Rows are points. Each table stands for the endless flat space through its points: a line for two points, a plane for three, and so on. Write the one point that lies in both, or say that there is none.

First, 2 rows:
[[ -1  26 -17]
 [-13  10 -17]]
Second (2 x 3):
[[-13  10 -22]
 [ -4  22  -7]]
They share: [-10  14 -17]

First, 3 rows:
[[ -5   1 -12  15]
 [ 15 -15 -24  11]
 [ 12 -23 -31   6]]
Second:
[[ -2 -24 -20   4]
 [  2  -8 -24  16]]
They share: no point

First:
[[ 21 -10 -19   7  -9   9]
 [  8 -33 -24   5  -6  16]
 [ 20 -29 -28   9  -2  28]
 [ 33 -16 -28  15 -16  27]]
Second:
[[ 14  -3 -20  12  17   2]
 [ 10   1  -4   0  -3  22]
 [ 16 -11 -14   2 -11  12]]
They share: [ 17 -12 -18   5  -6   7]

First (5 x 8):
[[-11  13  -8  -2 -20 -12 -18 -35]
 [  9 -33 -12 -24   8  -1 -12   0]
 [ 32  11 -11   4 -11  -2   9  -1]
 [  5  22 -16  -1 -15 -16  -7 -32]
 [ 19  12   2  13 -13  -5  -7  -5]]
Second, 3 rows:
[[  3   2   1 -18 -26  -8   1 -24]
 [ 12  14 -14  -9 -17  -2   7 -18]
 [ 20  -2 -18  11 -29   2  -1 -10]]
They share: [ 14  10 -15  -4 -20  -1   5 -16]

First:
[[ 26  14  26 -16  13  10  -4  -2  -1]
 [ 38  18  36  -6  21   8   2  -4   3]]
Second (2 x 9):
[[ 22   8  17 -23   6  16 -12  -6  -7]
 [ 14  24  33 -15  18  -4   8  14   9]]
They share: [ 20  12  21 -21   9  11  -7  -1  -3]

First:
[[  3  -5   4  18   3 -27 -44 -35  21  -8   0]
 [ 10  -4  -8  29  19 -36 -23 -50   6  -1  -9]
 [  7 -10  25 -19  31   6 -17 -17   0 -19   9]
 [ -7 -50  21 -22  -2   9 -22   1  24   9 -12]
 [-26 -39   5   2 -17  -5 -36  -8  -5   0  -8]
 [ 15 -29   5 -33  27  -8  -4 -16  41  -6 -28]]
Second (3 x 11):
[[ -2  -5  27 -13  25   9 -27 -20  12 -15  -5]
 [  7 -25   5  10  12 -12 -19  -6  -7  12  21]
 [  4 -15  13   9  17  -3 -23  -4  -8   9  23]]
They share: [  3 -20  14  -8  17  -5 -21 -20  10  -7  -3]

First, 4 rows:
[[  8  -4 -10 -11   6  20 -11 -11 -26   4   2]
 [ 15   6   6  -9  12  16 -24 -10 -26  -1  -8]
 [ -1 -13 -31  -9  -5  25  11  -7 -24  10  17]
 [ 25   3  -3  19  11   5   1  19   0   8   1]]
Second (4 x 11):
[[ 25   6  -3 -10  17   8 -22   4 -19  10 -12]
 [ 26   1   1  -4  18   7 -19   8 -15   6  -9]
 [ 32  -9   7  -8  38   7 -13  20 -17  10   1]
 [ 20  -7  -4  -2  17   4 -23   6 -10  10 -13]]
They share: no point

First, 6 rows:
[[  5  -3  -9  55  -4 -13  -6 -14 -17  13 -49 -15]
 [ -9 -14 -18  22 -34  24   7   9   9  33 -29 -12]
 [ -7 -14 -20  27 -39  17   4   7   6  31 -36 -22]
 [ -6   1 -16  27 -25  15   7   4   4  28 -29 -12]
 [  2 -23  16  16   0  12   2  22   3 -12  -8 -16]
 [ -6 -33 -23   9 -32   8  23 -20  -1  26 -34 -17]]
Second, 2 rows:
[[ -1 -15  -2  20 -10   5  18   6  15   7 -24 -24]
 [  0 -16  -1  23  -5   1  22   4  20   6 -27 -26]]
They share: [ -3 -13  -4  14 -20  13  10  10   5   9 -18 -20]

First:
[[  8   8   8  -9  10 -27   5  29  10  -4  17 -10  39  23]
 [  2  -1  -4  -8  11 -20   9  29  12  -3  12  -5  29  22]
 [  9  11  14 -12  11 -30   1  24   7  -3  16 -11  44  18]]
Second (3 x 14):
[[-16   1  -5 -33  39  -1   4  12  -6  14  15 -11  25  12]
 [ -4 -11 -25 -13  27 -13   0  12  10   2   3   5   5  16]
 [-25 -22 -10 -20  12  -4  15  20   2  -5   8  -3  36   5]]
They share: no point

First (3 x 18):
[[-17 -10  -9   1   2 -23 -18 -10  22  -4  -6 -17  20 -11  31  -6   7  21]
 [ 23 -46   1  45  -2  15   4 -52   2 -14 -12  -5  -6   5  17   4 -25 -13]
 [-12 -12   1   9   9 -17  -9 -14  12 -14 -13 -18  18   1  18   4  -2  18]]
Second (7 x 18):
[[ -7  -6  12  -2   2  -7  13 -10  29 -33   3 -45  10  18  10  14 -28  34]
 [-15  -4  -6   3  -4  -3   2 -20  29 -47  -4 -53  23  26   2  19 -21  54]
 [-23   6 -22  26   3 -17 -20 -51   6 -11 -18 -25  47  -3   9   4   5  26]
 [  9 -40  26  14  18 -31  -5  -4  -1 -31 -11  -9   8  10  22  14  -8   6]
 [-21 -17  -5   8  18 -21 -18 -47 -28 -18 -48 -35  15   8   6  46   4  14]
 [ -5  -7  50  -9  18 -17  31  -9  -3 -18 -12 -28   5 -15  36  17 -35 -25]
 [ 12 -43  -3  30 -10   0  -3 -20 -10  -9 -11 -21  -8  -6  -8  -8 -11  16]]
They share: no point

First, 2 rows:
[[ -6 -10  -6   3  10 -12 -16 -31  -2  12  19  -7  -9  -1  -6 -34 -12 -22
  -21  -3]
 [ 18 -22   0   9 -20   6  -4  -1  -8  30 -11  11  -3  17  12  -4 -18 -10
    3  27]]
Second, 6 rows:
[[ 26 -31  -7  12 -11   2  15   1 -20  23  10   4 -12  14   3 -41  -7 -23
  -21   0]
 [-10   4 -29 -37 -24  -7 -38 -36   1  41  18 -32  -1  53   7 -27 -25  -7
  -13  19]
 [ -9 -17 -24 -40 -22   0 -16 -17 -12  37  11 -10 -11  43  -5 -18 -21 -36
  -31  12]
 [ -2  -7 -26 -36 -20   6 -25 -22  -5  39  17 -21  -3  57  -2 -22 -10 -12
  -16  16]
 [ 15 -16  27  32  25   5 -33 -17  27 -17  16   1  24  21  26 -11 -20 -13
   16  12]
 [ 19 -23  14  25   4  -7 -13  -9  10  -6  20   2  12  14  25 -32 -27 -26
  -10   3]]
They share: no point

First, 5 rows:
[[-13  -3 -25 -36  -9  -8 -11 -22   8   5 -27   8 -16   0  19  13  28  31
   -7  -5   4  -1  16  -9]
 [-20 -12  32  -7 -13  -7 -27 -20  17 -25 -11  17   0 -16  12  19   7  14
  -17  -5   8 -25 -17 -27]
 [  3  -5  26 -27  -9 -24 -40 -29   4 -33 -30  14   4 -22  33 -12   2 -19
  -28   5  48  11   7 -23]
 [  1  -2  41  16 -14   2  -3   5 -14 -36  -7  -7 -24 -27  19  24  35   1
   12  23  23 -10   1   7]
 [  5   1  23 -29  -9 -21 -33 -23   1 -34 -26   6  -1 -26  31 -12  10 -19
  -20  10  51  15   9 -16]]
Second (6 x 24):
[[-27 -15  28  11 -15 -16 -30  -1  12   2  19 -23  -4 -62  27  15  46  17
  -45  19 -11 -21  -3   1]
 [ -2  -8  15 -36   5   8  -8 -27  -2 -43 -44  46   0  17   5  20   6   7
   28 -16  28 -19 -16 -31]
 [-27  21  42 -19 -15  -9   6  11 -29 -13   3   5 -14 -23  17  40  21   2
  -47  37   3 -19  -6  10]
 [  8  16  20 -16  -5  29 -13 -29 -27 -44 -40  34 -35  15  21   3   4   8
   18  -9  10  -3  10 -25]
 [-16 -15  22 -31  -6 -23  -4 -11   6 -20 -15  20  11 -22  -6  46  23   7
  -29  30  34 -32 -27 -14]
 [-13 -25  15 -24   1 -11 -18 -20  18 -25 -22  23  13 -16   5  24  24  12
    3  -4  23 -27 -22 -24]]
They share: [-10  -7  20  -8 -12  -6 -17 -14   4 -21 -16   8 -11 -15  18  17  20  12
  -7   4  14 -12  -1 -12]

First (2 x 24):
[[-20  -6  -4 -13  -8   7 -22   6  18  14 -11   0 -32 -33  -8 -11  20 -12
  -14 -10  12 -17 -23 -34]
 [ -8   0  26 -13 -26  31   8  18 -12  26 -29 -18  -8  -3   4  25  20   6
   22 -28 -18  13 -17  -4]]
Second:
[[ -7  -4   6 -14 -17  17 -11   7  11  18 -23  -7 -26 -25  -6   9  12  -3
    8 -13  -4  -4 -14 -10]
 [-12  25  13 -32 -14   1 -11  14   7  13 -12 -21 -35 -36   7   7  -2   0
   15 -14  -2  13  -7 -13]
 [-16 -25  -3  -3 -17  19 -15  -2  -1  36 -34   3 -20 -12  -2  -5  24   9
    8 -27  11  -2 -24 -25]
 [-11 -15  17  -2 -20  36   1  18   6  14 -19  -5  -8  -8 -13  17  35 -15
   -8 -15 -15 -18 -27 -16]]
They share: [-14  -3  11 -13 -17  19  -7  12   3  20 -20  -9 -20 -18  -2   7  20  -3
   4 -19  -3  -2 -20 -19]

First:
[[ 48  14  17 -18   0  -4   5 -29  26   9  28 -42 -30  46 -17 -11  -4  -2
  -19   1 -14  48  18  -8]
 [  7  -7  18 -12  -2  -6   0  -8   2 -11   9 -16 -14   6 -27   6   6  -5
  -14   3   1  -5  24 -21]
 [ 36  -2  -6 -13  53   3 -21  10  26  10  -6 -11 -30  44   0 -21  14 -31
   -4  18 -33  15   0  -6]
 [ 41   0  -3 -16  41   2 -14   3  25  10   2 -16 -30  46  -3 -20  10 -25
  -10  13 -26  24   1  -6]
 [  5 -20 -10 -33  60  31 -30  30  37  -3 -30  13 -18   6  -8 -10  52 -56
  -19  -4 -13 -21   7 -32]]
Second (5 x 24):
[[  3 -12  15  -1  28  16  -7 -11  27  -8  -3 -23 -26   9 -26  10  -4 -33
  -11  -4  -8  11  19   0]
 [ 29   2  -6 -41  17   0 -22 -19   9 -31 -30 -33 -40  39 -27 -22   4   2
  -47  26  -9  12  13 -30]
 [ 15 -27   8   6   9   4 -12  -1  16  22  27  16 -10  21 -18   4  28 -34
   -3   1 -29  -1  30 -23]
 [  5  -8  10  -9  29  18 -12 -19  27 -21 -18 -35 -36  13 -31   6 -12 -28
  -25   0  -5  16  17   0]
 [ 13  20  17 -20  34  -7   0  11  13 -16 -10 -41 -22   2  -9  -2  -4  -8
    0   0   6  -2   0   0]]
They share: [ 17  -5   9 -14  20   0  -9  -1  14  -3   2 -14 -20  19 -17  -4  12 -17
 -11   7 -12   2  16 -17]

First:
[[ -7   3 -28  -6 -16 -15 -19  15  25 -16 -16   7 -17  15  13  12   9   4
   10  37  10  26 -18 -18]
 [ -4 -34   2  -3 -24 -25   4 -19  -3  -5 -26   4 -10  30  29 -18  36 -20
   24   9  10   9  11  -5]
 [-10 -26  -4  -9 -14   1   0   1  23  -3 -18  10 -12  18   9   6  18  -8
   20  17  10  19  -5  -1]]
Second, 3 rows:
[[  3 -37  -2  -7   4 -12  -6  -1  33  -6 -19   7 -29  -1  36  -5  22   9
   23  31 -16  33  -3 -34]
 [ -3 -41   0  -6   9  -8  -5   0  33 -12 -21   4 -28  -5  37  -9  27   9
   21  28 -22  38  -2 -40]
 [  9  -1 -24  -4 -41 -20  -7   2  13   0 -21  10 -14  39   7   7  13 -15
   25  22  26   0  -8  12]]
They share: no point

First, 4 rows:
[[-28   2 -36 -23   7 -23   3  46 -14  -5 -42 -24  -1   2  24   9  -3  37
   19  19   5   0  15  -6]
 [-20   0 -26 -29   3 -35  11  40 -12  -1 -34 -30   9   0  18   1  -5  33
    7  11   5  -4  19  -6]
 [ -4   1  -4 -13  -4 -34  26  12   1  -7  -7 -28  12  14  22   6  -5  20
  -22 -15  20 -14  15 -20]
 [ -2  -2  22  -3  -7 -27  35 -20  -4 -23  18 -20  11  20   6   7 -11  -1
  -35 -27  25 -16  15 -32]]
Second:
[[-27   0 -11 -17   0 -13  17  -2  -9 -21  -9 -21   6  12   8   7 -11  17
  -10  -4  13   2  15 -26]
 [-29   9   5 -13  16 -34  23  14 -10  -6  -3 -28  12  16  26  11  -4  27
    3 -10  22   9   9  -2]
 [-23  -2 -19 -25 -20  -3   9 -14 -15 -35  -5  -7  -6  16   8   7 -21   5
  -20  -8   3   0  27 -46]
 [ -8   5   2 -22 -26 -26   7   3 -32 -34   8   8 -21  25  32  15 -23  -5
  -10 -18   2  -6  36 -36]]
They share: [-19  -1  -3 -11   1 -20  18   7 -14 -20  -9 -18   2  11   9   9  -9  13
  -5  -2  14  -6  15 -21]

First, 5 rows:
[[  6 -11  -3   3   7 -22   9  12 -41 -51 -26 -15 -29 -19  14  23  19  -5
  -31 -37  18  27  -8   1]
 [  3  21 -28  10 -17  24  22  34 -11 -10 -19 -23 -10  -2  12 -10 -10   4
  -31 -28  22  35  -2 -16]
 [  5 -15 -14 -28 -13  40  40  26  -7   0 -21 -23 -20  -8 -16 -12 -16  -6
  -15  -6 -10   7  30 -14]
 [ -7  31 -21  19  -5  27  18  23 -17  -8 -16 -11 -11   0  23 -16 -17   6
  -13 -25  39  24 -11 -11]
 [  5 -16 -12 -13  -6  -5   8  25 -21 -34 -19 -13 -22 -10   0  16   7  -9
  -21 -23   0  14   9 -13]]
Second (7 x 24):
[[ 21 -19 -16   8  -5   1  28   5 -17 -42  -2 -25 -26   5  18  19 -21 -16
    2 -16   4   0   7 -23]
 [ 10  30 -31   5   4  25  36  38   1 -34 -32 -18  13 -32 -32  -9  26   0
  -19  -6  18 -23  -9 -40]
 [ 10 -28  -1  11 -16  13  14  14 -22 -13 -29  -8 -45  -9  20 -27  -6 -13
  -54 -21  33   5   2 -10]
 [-17   3 -20  28  16  17  15  10  29 -20 -21 -25  -4 -42   5   9  20  -3
  -17  -5  27  16  18 -13]
 [ 18  18 -38 -21 -14   8  21  21 -44 -26 -43 -14 -13 -17 -32  -3   7  15
  -11 -10   1 -14   2 -11]
 [ 13  26 -34   2  11  12  36  25   0 -45 -20 -28  12 -25 -25  18  13   3
   11  -2   2 -15   1 -35]
 [ 19 -28   6 -16 -11   6  26  25 -34 -33 -14 -10 -46  19  23   2 -27 -23
  -15 -30   4   9  -1  -7]]
They share: no point
